Each point is reached from the start by the listed moves, each made 0, 1 or 2 times, or once backwards (-1), plus a little noise. Say if it took an odd or an even number of moves. Then give how often each move was made.

Moves:
(1): [19,-8]
(2): [6,25]
Start: [4,8]
Points:
[-3,66] => odd (-1, 2)
[43,-8] => even (2, 0)
[55,42] => even (2, 2)
[-14,16] => odd (-1, 0)

Moves:
(1): [6,-6,9,-2,5,5,2,11,-2,19,2,-9,2]
(2): [6,1,2,-4,10,9,-8,-9,13,1,-2,1,-1]
(3): [1,8,13,-3,12,-13,4,-4,-8,5,5,-9,-11]
(4): [-1,4,4,14,4,5,6,2,-6,-4,3,-4,6]
(5): [-6,-7,-6,-4,6,-4,3,-5,8,-6,-9,-3,8]
(6): [-15,-4,9,-3,-6,12,10,-2,-3,17,-10,6,8]
(7): [1,6,-4,-3,6,0,3,7,-5,6,-6,-3,-12]
(8): [-6,3,0,1,0,8,-14,6,7,-5,6,0,8]
(9): [-3,-5,6,-3,1,-7,11,7,14,-7,-5,7,-6]
(10): [1,-2,-6,8,4,-9,-2,-6,1,23,0,6,-4]
(11): [-11,2,-7,-2,-9,2,20,5,-1,0,14,-1,1]
Start: [-1,13,-6,-6,3,5,-7,16,-13,-2,12,-10,-2]
Points:
[-11,28,22,-27,14,17,-20,-5,-18,36,-19,9,-26] => odd (-1, 1, 1, -1, -1, 2, 1, 0, 0, 0, -1)
[-14,34,27,-7,10,32,-29,14,-45,52,-2,-12,-3] => even (0, 0, 1, 0, -1, 2, 1, 1, -1, 0, -1)
[-25,26,32,-20,4,9,19,44,-66,121,34,-32,-15] => even (2, -1, 2, -1, -1, 2, 1, 1, -1, 1, 1)
[-13,1,-30,20,-14,-13,20,20,28,-44,27,20,4] => odd (-1, 0, -1, 1, 0, -1, -1, 0, 2, 1, 1)
[25,60,10,15,42,-9,21,8,-58,10,54,-48,-41] => odd (0, 1, 2, 2, -1, -1, 1, -1, -1, 0, 1)
[11,40,16,7,22,20,-18,36,-47,33,36,-40,-11] => odd (1, 0, 1, 1, -1, 0, 1, 1, -1, 0, 0)

Moves:
(1): [-3,6,-4,6,9,4,-1,-6,0,5,8,-5,4,5,-7,-6,-10,-8,-6,1,1,2,6,2,2]
(2): [-9,18,-9,-2,1,4,5,-8,1,-5,-11,-2,-15,-11,-5,-7,17,-1,4,1,-13,-8,5,0,-1]
(3): [0,-7,3,3,-5,16,5,-2,9,-6,8,9,-4,-13,-6,1,3,8,0,-2,-2,-2,18,-20,11]
(4): [-2,3,-2,-2,2,11,-2,-3,0,3,-5,8,9,-1,0,-1,-7,4,-4,-11,-3,2,-9,6,-7]
(5): [1,15,1,6,2,8,10,8,5,7,-1,-5,1,4,9,1,-5,4,-9,18,11,4,0,-7,9]
(6): [5,-7,-2,4,-3,6,-10,-1,-4,5,4,-6,-1,3,-5,9,8,-5,6,0,3,10,11,-7,2]
(7): [3,4,-11,-5,-4,-16,0,-1,1,6,9,-2,5,14,-1,1,6,-8,19,-2,11,21,-2,-11,-9]
(8): [4,7,5,-1,1,-6,-2,10,4,3,14,0,-3,-1,-9,8,8,5,-2,1,9,-4,-3,0,-4]
(9): [-6,2,-7,6,14,5,3,-2,-7,-4,0,11,-4,-4,13,3,-2,-5,10,21,-4,-3,-7,5,5]
(10): [-6,0,9,10,-8,-4,-13,-1,0,-2,5,3,-5,8,11,4,6,-9,-5,-5,-9,-4,0,-6,1]
(11): [-4,-1,-6,-7,4,-5,-7,-1,-15,0,-5,7,2,19,-4,-2,13,-2,-3,13,19,-3,12,9,8]
(12): [1,-3,-8,10,14,-17,9,-3,-9,-5,-2,-7,3,7,-8,12,-17,7,0,-5,4,-20,3,5,15]
(13): [-10,0,-2,0,-5,-6,-16,-9,2,1,-15,3,7,-6,10,-12,12,-4,-8,1,7,14,-4,-7,-8]
(14): [7,4,-6,-7,-6,5,-7,-3,1,-7,-3,0,8,12,4,-11,2,1,-6,6,2,-5,-7,4,11]
(15): [-4,-1,0,-12,-11,5,-8,9,10,-3,-3,-5,3,0,5,0,1,0,9,-8,5,-5,-6,7,10]
(16): [6,-2,0,5,6,1,7,6,3,-11,2,5,0,-3,0,4,-1,8,3,-2,3,0,8,-4,-5]
(17): [-3,-7,-4,9,2,0,4,10,6,2,-4,-4,4,-8,4,-2,15,6,4,9,-3,-2,8,0,10]
(18): [1,-2,6,1,-1,0,-6,-3,10,-3,-6,7,5,1,-5,4,1,-2,-4,0,13,-5,-2,12,3]
(19): [-4,-1,10,3,12,0,-3,-4,1,2,-7,12,-4,-2,-9,2,5,8,5,-8,-4,3,0,-4,4]
(20): [-1,-6,-7,-6,1,1,-6,7,-1,7,-7,-2,5,2,-5,0,-5,3,3,5,1,-6,-3,-9,1]
(21): [9,6,-12,1,0,-13,-1,5,-2,9,-18,13,7,-9,0,-13,-5,-8,1,-13,12,-5,4,1,6]
(22): [6,5,15,-2,-4,0,-11,3,15,10,7,1,11,2,23,6,9,13,11,8,7,-4,0,4,-3]
(23): [7,4,7,-12,9,15,0,1,1,0,3,7,2,3,2,7,9,-11,-9,-5,1,-1,9,-6,6]
(24): [11,-13,7,14,-1,16,-5,-9,-9,-1,4,-5,4,-5,-14,5,-5,-2,2,-2,12,-12,-9,-7,-4]
Start: [9,2,3,0,3,-7,-2,-1,-12,4,-5,-6,13,-4,6,1,7,-21,13,-5,7,-2,-13,-8,4]
Points:
[8,-34,-1,17,47,15,15,1,-53,-30,-9,-24,-39,-20,-121,53,21,18,24,-36,-13,-79,35,-27,9] => odd (0, 2, 0, 0, -1, 1, -1, 1, -1, 0, 1, 1, -1, -1, 0, 2, 0, 0, 1, 2, -1, -1, 0, 1)
[-11,41,-12,23,46,75,15,3,30,11,-91,54,36,-73,23,-40,16,29,-30,13,-21,-58,-16,-46,107] => odd (0, 1, 2, 2, 2, -1, -1, 0, 1, 0, -1, 1, 1, 2, 0, -1, 2, 0, 2, 1, 1, 0, 1, 0)
[-7,68,20,47,-24,30,-30,-4,94,6,-76,14,49,-48,38,-66,56,5,29,-31,37,10,-23,-10,22] => odd (2, 2, 0, 1, 2, -1, 1, -1, -1, 1, -1, -1, 1, 1, 2, 2, 2, 2, 2, -1, 1, 1, -1, 1)
[-34,70,-63,-4,44,16,-13,-62,-10,-29,-100,75,8,-77,47,-108,-6,-41,-4,-31,-64,-18,-18,-10,23] => even (2, 2, 1, 1, -1, -1, -1, -1, 2, 0, -1, 0, 2, 2, 0, 1, -1, -1, 1, 0, 2, 0, 0, -1)
[57,32,58,16,38,97,14,37,31,2,57,-25,62,13,-28,44,-31,90,-3,5,85,-94,-14,0,51] => even (2, 0, 1, 2, 2, -1, -1, 2, -1, -1, 1, 1, -1, 1, 2, 2, 0, -1, 1, 0, -1, 2, 0, 2)
[-26,-13,3,61,24,-28,4,-38,-12,6,-12,-2,-7,-3,-68,27,79,17,59,-17,6,3,28,-48,4] => even (0, 2, 1, 1, 0, 0, 2, 0, -1, 1, 1, 1, 0, -1, -1, 0, 2, 1, 2, 0, -1, 0, -1, 1)
